Each point is reached from the start by the listed moves, each made once or not at all, plus a little noise. Is the number of moves made odd or even? Then give how often each move was made.

Moves:
(1): [ 52 -30 -21  41   9]
(2): [-19  57 -11  35   8]
(3): [25 25 56 -7 11]
Start: [-44 -18  41 -35  44]
Points:
[-64  39  30  -1  52] -> odd (0, 1, 0)
[15 33 65 34 74] -> odd (1, 1, 1)
[-13   8   7  42  62] -> even (1, 1, 0)

Moves:
(1): [41  5 13 30 -2]
(2): [-10   9 -18  27  29]
(3): [-21  46  18   2  -9]
(4): [-16 -24  45  39   5]
Start: [  3  26  -1  27 -17]
Points:
[  2  23   0  28 -18] -> even (0, 0, 0, 0)
[ 42  31  12  57 -15] -> odd (1, 0, 0, 0)
[ 23  79  31  63 -26] -> even (1, 0, 1, 0)
[-39  52  46  95  10] -> odd (0, 1, 1, 1)

Moves:
(1): [  7  18   4   4 -27  -8   5   5   8  10   8]
(2): [  1 -16   4   0   4  24   3 -16  10   9  -3]
(3): [  0 -12  11   4   1  14 -26  -2  -3   2   4]
(4): [  4  -6   9   2  28   4 -19  19  26 -15   6]
(5): [ 40 -13  28 -10 -19  -3  37   4   2  -5   3]
(6): [-37 -18 -24  -9  10   0 -19   1  10  -1  21]
(7): [ -9 -14 -24  21  -9 -12  -3  -3  -1  15  20]
(8): [-23   3  -9  10  14  11 -10  27   7  -7  15]
Start: [ -8   2 -12  13 -20  -8 -21  15  -9  -1 -11]
Points:
[-58 -18 -27  21  11  23 -62  51  54  -6  35] -> odd (1, 1, 0, 1, 0, 1, 0, 1)
[ -6 -41   2  -2 -27   3 -29  16   1  -5  17] -> odd (0, 0, 1, 0, 1, 1, 0, 0)
[ -7 -14  -7  12 -17  17 -18  -2   0   8 -14] -> odd (0, 1, 0, 0, 0, 0, 0, 0)
[-63 -32 -25  20  34  21 -95  59  31 -22  34] -> even (0, 0, 1, 1, 0, 1, 0, 1)
[ -4 -48 -15  22 -32  -2 -17  25  46  11  46] -> even (1, 1, 0, 1, 1, 1, 1, 0)

Moves:
(1): [ -5  -3  -1  -8 -11  11  -8  12   4  -1   9  20]
(2): [  8 -10 -27  13 -26   0  22  -1   2  -5 -18  -3]
(3): [ 6  3 -3 11 10  7  7  2 -1 15 -3 18]
(4): [-25  -3   1  -3   9  17  18  22 -11   3   3  17]
(5): [-14   0   7   2  15  26   4 -17  -9  -7  13 -10]
(6): [ 22   9  -8  -4   3 -19   9  -2 -10   2  10  25]
(7): [  4 -25 -16 -16 -12  10 -23  16 -20   0   1  16]
(8): [  6  -7  11  -3   6  -2  -8  15   5 -25  -2 -14]
(9): [-16  -8   1  11   2  -6 -23 -17 -10  19   3  10]
(10): [  4 -29   5 -20   3 -29   5 -13   2 -12   6   6]
(11): [-10 -10  -9  -7   1   6  -5 -16  -1 -26 -15  21]
Start: [  2 -15   2  -6   0  -8   6 -12  -7  -3  -7   2]
Points:
[-29 -63   6 -28  36   3   6 -26 -38 -36  18  95] -> odd (1, 0, 1, 1, 1, 1, 0, 1, 1, 1, 1)
[-29 -36 -25  15 -15   2  23  -7 -26  14 -19  23] -> odd (0, 1, 0, 1, 0, 0, 0, 0, 1, 0, 0)
[ -1 -89 -36 -26 -44 -22 -21 -15 -29  -1  -8  49] -> odd (1, 1, 0, 0, 0, 0, 1, 0, 1, 1, 0)
